Every row gives one point. The window is the flat piece filled in between its corners: a triangle in 3 columns, a solid with four corners in 4, and so on. A path goes straight from each point to the next, and from the last back to the first. List the points from which the path goes on through the window.

Window, 4 rows:
[[29, -6, -35, -5],
[-35, -10, 9, -1],
[5, 36, 6, 28],
[-50, 13, 8, -12]]
Path:
(1): [-35, 16, 15, -24]
(2): [-60, 4, -9, 13]
(3): [-45, 9, -10, 7]
(4): [-31, 2, 31, -26]
(5): [-48, 18, 31, -9]
(6): [-49, 7, -1, 13]
(7): [-32, 18, -10, 22]
(8): [-25, 31, 33, 5]
(9): [14, 34, 28, 5]
(10): [-11, 29, -16, 38]
(11): [10, -4, -45, 13]
(12): [28, -2, -15, -19]
(13): [0, 9, 25, -15]
(14): [-10, 24, -30, 17]
(15): [-47, 25, -13, 31]
(16): [19, 24, 23, -10]
Through the window after points: 1, 3, 9, 11, 15

Window, 6 rows:
[[5, 13, 31, -35, 35, 28],
[3, -7, -18, -22, 25, 16],
[0, -5, 40, 28, 1, -13],
[-46, -24, 7, 22, -45, -41],
[-23, 7, 2, 11, 4, 19],
[-8, 13, -12, -4, -21, -7]]
Path:
(1): [-17, -23, 9, -5, -41, 14]
(2): [4, -15, 19, -16, -5, 40]
(3): [-16, 11, 5, -5, 40, -15]
(4): [-28, 13, 10, 14, 34, -15]
(5): [-4, -11, 18, 1, 4, 15]
(6): [-11, -12, 14, 6, -30, 20]
(7): [-16, 14, 12, 5, -8, -25]
(8): [-10, 15, 9, 13, 20, 1]
(9): [2, -7, 26, 3, -1, 25]
(10): [4, -5, 1, -4, -15, 36]
(11): [-1, 25, -22, -25, 39, -14]
(12): [-26, 28, 26, -19, 60, 9]
(13): [15, -3, 22, -27, 3, 30]
(14): [-11, 0, 20, -4, -8, 12]
(15): [-21, 14, 21, 13, 6, -28]
(16): [-15, 24, 16, 13, 42, 1]
Through the window after points: 12, 16

Window:
[[-49, -24, 19, -40, 28, -26, 1, -20],
[-20, -7, 17, 20, 1, 13, -2, -6],
[-26, -10, 19, -29, -13, 0, -14, -8],
[-21, -12, -4, -1, -24, 0, 7, -30],
[17, 51, 26, 5, 16, -11, 6, -2],
[7, 25, 4, 8, 3, 26, 25, 12],
[10, 60, -15, 16, -2, -12, -13, 18],
[1, -24, 1, -9, 0, -5, -7, -10]]
Path:
(1): [-16, -1, 4, -14, 5, 6, -16, -16]
(2): [-12, 48, 12, 3, 13, 14, -7, -33]
(3): [1, 15, 3, 2, -15, -18, 9, 20]
(4): [-27, -15, 21, -13, -21, -7, 28, 1]
(5): [-6, 4, -4, 3, 19, 20, -21, -33]
(6): [-19, 5, 15, -23, 14, 9, -5, -39]
(7): [-37, -24, 4, -14, -1, -28, 11, 0]
(8): [8, 26, 10, 14, -1, 1, 26, 21]
(9): [-6, 14, 0, -9, 10, 43, 1, -18]
(10): [-8, 15, 0, -5, 10, -4, -12, -25]
(11): [-13, 20, 29, -3, -9, -31, 16, 24]
(12): [-14, -11, 29, -23, -26, -21, 7, 12]
Through the window after points: 6, 8, 12

Window, 9 rows:
[[-20, 39, 40, -14, 11, -11, 16, 29, -16],
[36, 4, 38, 8, 33, -4, 14, -6, -20],
[7, 8, -23, 35, -38, 11, 19, -24, 18],
[6, 4, 39, -37, -3, -23, -2, -6, -26],
[-3, 11, 33, 1, 6, -21, -20, 47, -15],
[-17, 21, 22, -22, 31, 16, -26, 34, 27],
[-10, -19, -28, 29, 10, 23, 12, -27, -12],
[-18, 14, -60, 22, -10, -32, 19, 11, 43],
[-30, 37, -50, 31, 12, -11, -33, -15, 33]]
Path:
(1): [12, 30, -8, -17, -3, -4, 0, 24, -29]
(2): [-18, 5, 55, 9, 17, -21, -8, 24, 5]
(3): [-2, -18, 30, 21, 13, -20, 11, -5, 14]
(4): [14, 40, -19, 1, 0, 1, -2, 19, -13]
(5): [0, 51, -20, -58, 12, 21, -18, 19, 9]
(6): [-19, -6, 41, 14, 25, -3, -14, 24, 20]
(7): [-16, 6, 20, 18, 3, -20, 6, 8, 7]
(8): [3, 41, -29, -9, -1, 4, -5, 12, -20]
(9): [25, 14, -8, -40, 2, -15, -11, 9, -33]
(10): [-14, 10, 26, -3, 3, -15, -4, -9, 2]
(11): [-42, -2, -1, 21, 1, -27, 4, -7, 31]
(12): [28, 43, -8, -27, 0, -6, 14, 31, -24]
(13): [32, 27, -27, 22, -6, 20, -11, -11, -28]
(14): [-1, -4, 15, 16, 3, -7, 22, -11, 15]
(15): [-15, -20, 45, 14, 26, -3, 4, -6, 25]
(16): [23, 20, 7, 5, 11, -1, 6, 1, -14]
Through the window after points: 1, 3, 5, 9, 11, 13, 15

Window (11 x 11):
[[-7, 36, 4, 10, 13, -18, 15, -35, -23, -32, -11],
[-5, 2, 14, -16, -20, -22, 28, 12, -28, -16, -22],
[8, -6, -37, -5, -20, -29, 51, 19, -14, 22, 11],
[-6, 7, 2, 23, -24, 10, -13, 11, 36, -4, -13],
[-53, -10, -33, -9, -22, 19, -3, 8, 27, -5, -18],
[30, 12, 0, -29, -11, -27, 23, -31, -13, -5, -55],
[-53, 6, -31, -21, -12, -13, -10, 54, 60, 35, 13],
[7, -5, -5, -2, -1, -13, -30, 11, -15, 23, 6],
[-48, -23, -3, 0, 3, -10, -15, 0, 48, -19, 37],
[11, -5, -19, -18, 20, -18, 8, 13, -5, -46, -31],
[33, 8, 17, -16, 16, 13, 13, 10, -20, 33, 23]]
Path:
(1): [-21, -15, 3, 18, 36, -9, 3, -3, 23, 3, -7]
(2): [-8, 17, -16, -36, -48, -9, 13, 11, 13, -11, -10]
(3): [21, 0, -8, -26, -33, 1, -3, 7, 1, 9, 9]
(4): [-8, -3, 1, -2, 15, -9, 10, 14, -3, 13, -4]
(5): [-6, -12, -20, 5, 26, -14, 11, 18, -3, -23, -34]
(6): [12, 6, -12, -32, -4, -15, 3, 5, 1, -38, -12]
(7): [-6, 4, -14, -20, -21, -2, -2, 2, 8, -11, 7]
(8): [-32, -14, -16, 6, 1, -19, 18, 17, 14, 11, 0]
(9): [-31, -20, -9, 36, 4, -6, 10, 17, -3, 16, -30]
(10): [-2, 25, -20, -51, -28, -4, 14, 4, 28, -18, 14]
(11): [5, 16, -6, -14, -25, -7, 4, 0, 6, 1, 16]
(12): [-27, -18, 3, 6, 7, -14, 3, 13, 6, 30, -15]
(13): [-6, -24, 5, 14, 18, -38, 18, -13, -5, 13, -19]
(14): [-11, 17, -30, -12, -25, 2, 17, 15, 4, -6, 11]
(15): [18, 16, -20, -24, -17, -1, 17, 19, -1, 0, 20]
(16): [-14, -23, -16, 14, 1, -34, 27, 6, -13, 32, -11]
Through the window after points: 5, 7, 13, 15

Window, 12 rows:
[[17, -21, 21, -15, -17, 23, 10, -10, -15, 6, -1, -21],
[33, -23, -17, 4, -26, 60, -10, -5, -14, 17, 11, 18],
[-13, -27, -22, 37, -8, 27, 8, -5, 16, -2, -19, 33],
[1, 3, -15, -12, -21, 50, 18, 9, 10, -12, 19, -4],
[26, 33, -21, 14, 46, -29, 7, -11, 24, -27, -6, 39],
[15, -7, -16, -2, -55, 10, -11, 6, 4, 2, 9, 2],
[18, -49, -32, -26, -24, 32, 3, 1, 18, 7, 4, 3],
[-14, 45, 11, -24, 38, 10, -32, -7, 26, 9, -33, 44],
[19, -29, 4, 1, -29, 18, 28, 14, 11, 23, 33, 22],
[29, 19, -1, 10, 36, -15, -3, 47, 20, -23, -19, 24],
[17, 41, 22, -5, 36, 8, -36, 0, 46, 17, 2, -24],
[4, 15, -5, 12, 59, -40, -23, 29, 6, -33, 29, 21]]
Path:
(1): [-10, -6, -28, 26, 7, 14, 5, -2, 10, 13, -6, 29]
(2): [-3, -6, -21, 2, 3, 28, 1, 5, 2, 21, -2, 2]
(3): [38, -26, 29, -24, -28, 10, -23, 8, 27, -30, 11, 15]
(4): [18, 12, 19, -7, -10, 20, -32, -2, 34, -15, -8, 21]
(5): [11, -9, -14, 1, 24, -3, 29, 13, -20, 10, 14, -16]
(6): [-24, 21, -34, -37, -6, 8, 21, 23, -12, 17, -3, -14]
(7): [53, 0, 28, 24, 23, 10, -28, -2, 37, -21, 14, 21]
(8): [12, -1, 32, -25, -10, 26, -12, 2, 31, -31, -1, 30]
(9): [8, -7, -48, 30, 24, -10, 15, 16, -8, 6, -7, 21]
(10): [-5, -2, -35, -8, 22, -8, -14, 24, 4, 19, -5, 14]
(11): [12, 0, 17, 11, -4, 18, 4, -11, 30, -16, -3, 7]
(12): [12, -28, 9, 12, -15, 28, 1, 5, 18, -25, -18, 13]
Through the window after points: 4, 12

Window, 14 rows:
[[-36, -4, 13, -17, 0, -17, 20, -24, -19, -26, -24, -25, 21, -2],
[-10, 25, 8, -60, 13, -6, -47, 3, -31, 13, 29, 20, -7, -3],
[4, 10, 10, 18, -9, 19, -29, -29, 21, -6, -14, 14, 44, -22],
[-36, -14, 25, 17, -10, -24, 28, -16, -3, 3, -42, 10, 21, 29],
[15, 31, -25, -8, -14, -9, -27, -14, 8, 2, -46, 19, 23, -17],
[25, -3, 1, -5, 23, -15, -23, -13, -9, 5, -24, 2, 43, -3],
[25, 28, -7, 43, 17, -8, -8, -29, 10, -12, -20, 5, 10, -17],
[10, -13, 28, -50, 7, 10, -7, 31, -23, -11, 14, 3, -21, -25],
[23, -1, -15, 11, -4, -20, -21, -11, 20, -39, 1, 18, 25, -7],
[17, 6, 4, -33, -10, 22, -26, 9, -12, -1, 19, -20, -1, 18],
[-45, -31, 1, 23, 30, -3, 24, 8, 35, -25, -33, -27, 14, 11],
[9, 10, 0, -58, 7, 19, 22, 12, -2, 7, 43, 8, 10, -11],
[21, 15, 5, -38, -13, -27, -41, 9, -8, 27, 28, -9, -2, -32],
[30, -21, -27, 19, 9, 4, -17, -52, 34, -11, -18, 11, 4, -20]]
Path:
(1): [14, 24, 17, -28, 38, -1, -23, -28, 22, 10, -27, -22, 5, 3]
(2): [1, 22, 49, -31, 19, 4, -12, -8, 5, -2, -14, -5, -13, 32]
(3): [-2, -13, -46, 7, -10, -8, -9, -7, -9, 2, 9, 7, 37, -51]
(4): [6, 13, -16, -8, -11, -8, -33, -12, -25, -1, 1, 9, 25, -14]
(5): [16, 14, 9, -32, 3, 10, -8, 4, 29, 2, -22, -7, -7, 8]
(6): [29, -4, 22, -9, 7, 8, 5, -13, 33, -23, -14, -16, 10, 17]
(7): [-3, 7, -11, 10, 5, -10, -5, -15, -6, -3, -14, 7, 17, -18]
(8): [-6, -7, -18, -5, -7, -7, -9, 10, -3, -5, 2, -3, 5, -16]
(9): [31, 22, 40, -31, 11, -14, -36, -22, 15, 7, 5, -9, 16, 5]
(10): [1, 1, 21, -44, 2, 0, -14, -3, 8, 2, 8, 0, 15, -2]
(11): [-2, 2, -9, -15, 0, -4, -1, -1, -14, -4, 4, 7, 11, -11]
(12): [1, 1, -9, 2, -27, 11, -22, 6, -30, 17, -1, 13, 14, -6]
(13): [24, 16, 13, -49, 31, -20, -18, -12, 37, -20, 2, -28, 1, -5]
(14): [-2, 11, 32, -17, -14, -31, 3, -32, 37, -35, -26, -37, -4, -9]
(15): [-12, -26, -28, 13, 34, 19, -6, 17, -6, 6, 0, 22, 25, 2]
(16): [-10, -17, -14, 14, -23, -5, 1, 19, -9, -18, 10, 5, 13, -11]
Through the window after points: 4, 8, 12, 14, 16

Window, 14 rows:
[[7, 25, -12, -11, -9, 19, 9, 24, -10, -16, -45, -2, -39, -1],
[16, -16, -24, 7, 18, -25, 1, 7, 15, -4, -37, 44, -27, -5],
[37, -1, 5, 21, 31, 19, -2, -18, 2, 18, 48, 53, -13, -30],
[18, 23, 3, 2, 4, -42, 29, -8, -7, 5, 28, 14, 3, 22],
[6, -6, 1, 14, 0, 3, -13, 10, 27, 40, -2, -16, -22, 27],
[-35, 3, -18, 3, 6, 4, 3, 21, -12, -26, -4, -14, 31, -22],
[-5, -14, 14, 7, 18, 3, -16, -33, -5, -19, -24, -9, 18, -25],
[-25, 18, -29, -2, -7, -12, 18, -37, 18, -29, 34, 24, 2, 22],
[-18, 4, -43, 0, 16, 4, 51, 21, 17, 11, -31, 15, 21, -9],
[-5, -20, -14, -5, -37, 10, 7, 20, -8, 31, -14, 13, 21, -19],
[24, 4, 26, 49, 16, -7, 23, -4, -3, -22, -8, 7, -2, -1],
[-20, -6, 26, 17, -8, -12, -16, -3, -30, 29, -17, 0, -14, -5],
[-6, 18, 59, 8, 9, 2, 19, 27, 10, -21, -24, -24, -17, 6],
[14, -33, 10, 17, 12, 16, 38, -5, 17, 14, 40, -18, -16, 5]]
Path:
(1): [-5, 9, -5, 12, -1, -10, 11, 1, 4, -2, -6, 3, 3, -15]
(2): [-2, 1, -10, 7, 6, -25, 14, 17, 15, -10, -17, 24, -11, -19]
(3): [7, -12, -17, 5, 15, 12, 12, -3, 2, 12, -25, 14, -4, 16]
(4): [2, 9, 25, 20, 17, 3, -12, 19, -35, -4, -6, 7, 40, 28]
(5): [-4, -2, -22, 4, 0, -6, 16, -9, 23, 2, -6, 14, -27, -27]
(6): [-16, 10, 13, 2, -1, -22, 7, -2, 6, 21, -10, -2, -17, -33]
(7): [13, -8, -20, 22, 3, 20, -5, 17, -17, -22, -10, 15, 22, 49]
(8): [-12, -8, 16, -11, -6, 33, 21, 12, -28, -8, 21, 19, 12, 27]
(9): [2, 12, -7, 21, 8, -17, 9, -9, 18, 0, -15, -13, -7, -19]
(10): [29, -29, 9, 4, -47, -16, -10, -26, 17, 21, -2, -28, 4, -60]
(11): [-3, 17, -3, 6, 21, -12, 22, 4, -9, -6, 5, 19, 3, 21]
(12): [-13, 1, 0, 4, 12, 2, 5, 0, -3, -6, 2, 12, 4, 7]
(13): [6, 9, -2, 12, -9, -14, 22, -9, 2, -15, -11, 6, -5, -26]
(14): [-15, -1, -4, 3, -3, -5, 2, -1, 2, -1, -8, -9, 3, -20]
(15): [-4, -5, 1, 14, 12, 4, 8, 14, -17, -7, -8, 15, 12, 3]
(16): [5, -7, 6, 7, 17, 9, 9, 4, -12, -3, -13, 26, 5, 16]
Through the window after points: 2, 10, 14
